Each row is a point. Each copy is the shape, with its points in the same order, turned, moved and blurred by noise. Some copies are also mirrored. Which?

Shape:
[[-15  13 -24]
 [ -7 -24   0]
 [-24  -6  -2]
 [-18  -5  15]
 [ 51  33 -23]
 [-13 -10  12]]
Copy 1:
[[-16 -15  14]
 [  1   8 -16]
 [-17   9   3]
 [  2  23   8]
 [ 48 -60   9]
 [  4  16   2]]
Copy 1 is: mirrored
Copy 2:
[[ 37   9  -7]
 [ -5  -9 -23]
 [ 12  12 -24]
 [ -6  14 -18]
 [ 29 -13  56]
 [ -5   9 -12]]
Copy 2 is: only turned

Shape, 10 rows:
[[ -8 -15  11 -10]
 [  2  49 -14 -13]
 [-14 -21  -1   7]
 [  0  -6  -8   5]
 [  1 -10 -33   9]
 [ 22 -24  16   8]
 [ -9  23  15 -18]
 [ -4 -22  35 -38]
 [ 12   0  38  -9]
 [-27 -19  -6   1]]
Copy 1 (10 x 4):
[[  8  -8 -15   9]
 [-35  37   6 -15]
 [ 27   1 -12   8]
 [ 16   8  -6  -8]
 [ 26  21 -14 -25]
 [ 19 -28   5 -10]
 [-25   9  -2  13]
 [-11 -37 -28  22]
 [-13 -27  10   9]
 [ 24  11 -23  14]]
Copy 1 is: only turned
Copy 2, 10 rows:
[[  2 -13   9   3]
 [  6  17 -45 -25]
 [-15 -15  14  11]
 [-14   1   6  -5]
 [-30  -1   5 -21]
 [  2  10  33   8]
 [ 19  -4 -25   2]
 [ 37 -33  21   9]
 [ 29   5  10  16]
 [-21 -27   0   3]]
Copy 2 is: mirrored
Copy 3, 10 rows:
[[-18  -5  -6   9]
 [ 20  38 -35   2]
 [-14 -22  -1  -8]
 [  3  -8  -6  -2]
 [ 15 -28 -21  -2]
 [ -5 -14  23  20]
 [-12  29 -18   7]
 [-47   5   0  32]
 [-20  19  19  19]
 [-23 -21 -17 -15]]
Copy 3 is: mirrored
Copy 4:
[[-29  -6   3  11]
 [  1  12 -39 -26]
 [-20   0   0  32]
 [ -5   0  -2  16]
 [ 14  20   6  23]
 [ -8 -31  22  20]
 [-27  -5 -23 -12]
 [-60 -21  19  -2]
 [-26 -35   2  -4]
 [-27  10  -4  35]]
Copy 4 is: mirrored

Shape, 13 rows:
[[ -3  19 -15  35 -21 -12  17  15]
 [-10   1 -12   3 -22  27  26  19]
 [-16 -16 -14   1   2 -30  -3  36]
 [ -6   1  18  11  -2   9  26 -11]
 [ 13  -5 -33  20 -42   0  29  40]
 [ 21  -4  27 -26   3  -6  -2  -9]
 [ 16  -9   3  -5  12  29 -11 -23]
 [ 16  17   8 -13   2  10 -16  -7]
 [  6  13  23  -2  22   6  21 -13]
 [  4  -7  46  19   5  12  -1 -16]
 [  2   8  33  -6  25   3  -9  -6]
 [ 38  -3  -1   3  21  18   7  -6]
 [-17  -9 -37  12 -33 -28  24  12]]
Copy 1:
[[ -2  34  15  -5 -18 -27  46  11]
 [ -8  34  -1 -33  -6   9  28  26]
 [-27 -21  17 -21 -15 -20  31   3]
 [-14  39   5   1  -2  14  21 -13]
 [ -8  30  31 -38 -26 -23  27  43]
 [  4   8  13 -10  14   7 -15 -23]
 [  2  20 -22  11   1  13 -17   2]
 [ 18  11  -9  -1  16  -4  -2  -5]
 [-17  33  -1   6  21   6  11 -23]
 [  3  19  12  27   3  30  11 -16]
 [ -3   3  -5  13  24  11   9 -25]
 [-14  28  -5  11  16  -6 -20   9]
 [-18  19  16 -39 -48 -26  33   2]]
Copy 1 is: mirrored
Copy 2 (13 x 8):
[[ -8 -21  -1   4 -34  13  28  -6]
 [  7 -17 -19  26   2  16  15 -29]
 [-22  -3 -44  -9 -20 -22  10  -7]
 [ 13 -14  13  24  -1 -18   8 -15]
 [ -2 -27 -43  22 -26  31  36  -2]
 [ 14  25  -3  19  12 -25  -2  20]
 [  7  -5   9  10  34  -2 -20  10]
 [  0  22  10   7  12   4  -7   7]
 [ -4   6  23  28   9 -26   4  -6]
 [ 22  -7  24  21  -9 -25 -26   2]
 [ -4  20  17  14   5 -29 -20  -3]
 [-15  -9   7  31  21  -2  -8  24]
 [  2 -28 -36 -12 -18   0  49  -8]]
Copy 2 is: mirrored
Copy 3:
[[-22  28   6  -3 -46  10  19  10]
 [-11   9   3 -27  -6  13  18  35]
 [-39 -18   3   8 -24 -21   7  10]
 [  3  15  22   3   3  17  29  11]
 [-26  -2   7 -24 -57  21  -2  37]
 [ 25 -15  18  -4   9  -9   0 -12]
 [ 16   8 -10   5  26  19 -12  -3]
 [ 15  15  -7  -4   6 -11  -5 -11]
 [ 27  11  11  16   9  -3  27   5]
 [  9  25  41  14  22   8   5  -5]
 [ 12  15  17  17  23 -22  10  -4]
 [ 27   5  -2  21  -1  15 -13  15]
 [-41 -13   0 -16 -47  18  25   4]]
Copy 3 is: only turned
Copy 4, 13 rows:
[[  1  27  41  -2 -18  19 -11  25]
 [-15  28   7 -26 -26  37  -4   5]
 [-25   3   4  10 -12  -1  17  34]
 [  6   3  15 -19  -3  26   8 -17]
 [-40  60  25  -5 -26  38   2  28]
 [-22   6  -8 -15   2  -9  -3 -34]
 [  8  19 -22 -33   8   3 -14 -21]
 [ -2  13  -5 -21  -8 -19 -23 -18]
 [  5   0  15 -31  -3  -4   7 -30]
 [ -3 -14   7 -19  26  16 -10 -28]
 [ -1 -18   6 -27  10 -17  -6 -17]
 [ -1  35  -3 -33  17 -15   0 -11]
 [ -9  36  22  24 -34  27  19  20]]
Copy 4 is: mirrored

Shape (14 x 9):
[[ 20  -7  11   4 -39  -4 -23   9   8]
 [  7 -23  -2  -6  21   1  20 -18  -9]
 [-10  -4   6 -16  18   4  -3  12  10]
 [  2   3   6  24   4 -21  10   0   3]
 [  3  -4 -27  -4  13  -7  13  12  -2]
 [-16   5  -2  17  -1 -19 -10   8  18]
 [ 22  16  -4 -17   7  21   4 -18 -37]
 [ 33  -7   7  21  12 -13 -20  16  12]
 [  2 -13   0  25   4 -11 -28  -5 -10]
 [  1  -6  -6  -1  17 -12   3   5 -12]
 [ 16  10  -9  -2  24  40  23 -28 -23]
 [ 13  11 -17 -17  26  12  18 -43 -23]
 [  3   1  19   1  -2 -15  -4  17  -7]
 [ 33  14  -4 -19  19  10   3 -38 -16]]
Copy 1, 14 rows:
[[ 19   0 -35 -24  18  12  18  -5   0]
 [-17  16  -1  19 -21   4  -3  19   2]
 [ -3  16   7 -13   2  -6 -11  10 -22]
 [-23  -1 -10 -15  -3  21 -15  -9   9]
 [-14 -13   2   0  -8 -19 -11   3   0]
 [ -9  -2 -14 -22  15   8 -31  -7  -7]
 [ 17  -3   6  18 -42  12  18  -6 -18]
 [-31  -1 -31 -24   1   5  14  -8 -16]
 [-15  -7 -31   6  11  24  -8  -5 -19]
 [-17  -8   4   2  -6   5  -5   6  -9]
 [  2  22   4  29 -54  -1   2 -15 -11]
 [  4   2   1  27 -60   8 -10  10 -11]
 [ -8  -1   5 -20   9  21   6  -2  -6]
 [  5   2 -11   8 -60  15   8  10 -18]]
Copy 1 is: only turned
Copy 2:
[[ 24   3  17  13  13 -17 -18  31 -10]
 [-11 -29  20  -7 -21  24  10   5 -12]
 [-19  -6  -2   8 -26  -9   6  13   2]
 [-17 -10   6 -11  23   6   6  11  -4]
 [-17 -15  30  -5 -11  -4  10  -4  16]
 [ -6   0  -9 -11  12 -14   8  13  12]
 [ -8 -12  28  12 -20  17 -27 -29 -23]
 [-18   7  21 -15   6   2 -22  39   3]
 [  3 -14   2 -29   6  -7 -21  15  -5]
 [-20 -16  17 -13 -10  -5   3   1  -6]
 [-14 -27  17  14 -23  45 -22 -28  -4]
 [ -6 -11  23  -5 -28  40  -2 -37 -15]
 [-18  -6   9   5   6 -17  -4  17 -19]
 [ -3   6  27  -2 -25  39 -16 -20 -23]]
Copy 2 is: mirrored
Copy 3, 14 rows:
[[-15  -1  -1   3 -19  -7  -5 -30  31]
 [ 23  14  12 -11  -7   3   2  35  10]
 [ 11   0  15  27  10  13  -3  17  17]
 [-11  20  20 -10  11   2  -9   3   7]
 [ 12   7  27  10  13 -15  13  15  -1]
 [-13  15  17  15  14   6 -11 -11  -4]
 [ 20 -28 -14 -22   7  -1  23  25  16]
 [ 11   4  14  -8  12 -15 -31 -16  31]
 [ 18   8  -3 -11   4   8 -15 -22  -2]
 [ 19  13  14   0  15   2   6   9   8]
 [ 17 -34   2 -27  -2  -2   6  50  -3]
 [ 12 -12 -17 -21   5  -8  12  53  -6]
 [ -1  10  14   2  11  12   9 -10  28]
 [ 13 -15 -25 -22   6 -17   4  41  17]]
Copy 3 is: only turned
Copy 4:
[[-24   1  -3 -11  18  27  21  18  32]
 [ 18   0   2  -2 -14  -2 -11  13 -22]
 [ -9  26 -13 -12  -2  -5  -8  -2  -1]
 [ -9  -7  -6   2 -17   8 -22   1  23]
 [  1   9 -20   5 -23  15  -4  -7 -10]
 [-13   9 -16   1   4  14 -26  -9  27]
 [ -2 -24   9  -4  -9 -13  32 -13 -22]
 [ -9  -4 -19 -37 -14  18  -2  10  26]
 [  9 -11  -6 -21  12  22  -9  -9  23]
 [  1   1   0  -6 -13  11 -10 -12  -5]
 [ 19 -23  -9   5 -14 -32  21  -1 -24]
 [  3 -32  -1   8  -5 -19   4  -5 -45]
 [-17  11  11 -11  -9   9  -1  -5  23]
 [-11 -37  -1 -12  -2 -14  12   6 -32]]
Copy 4 is: only turned
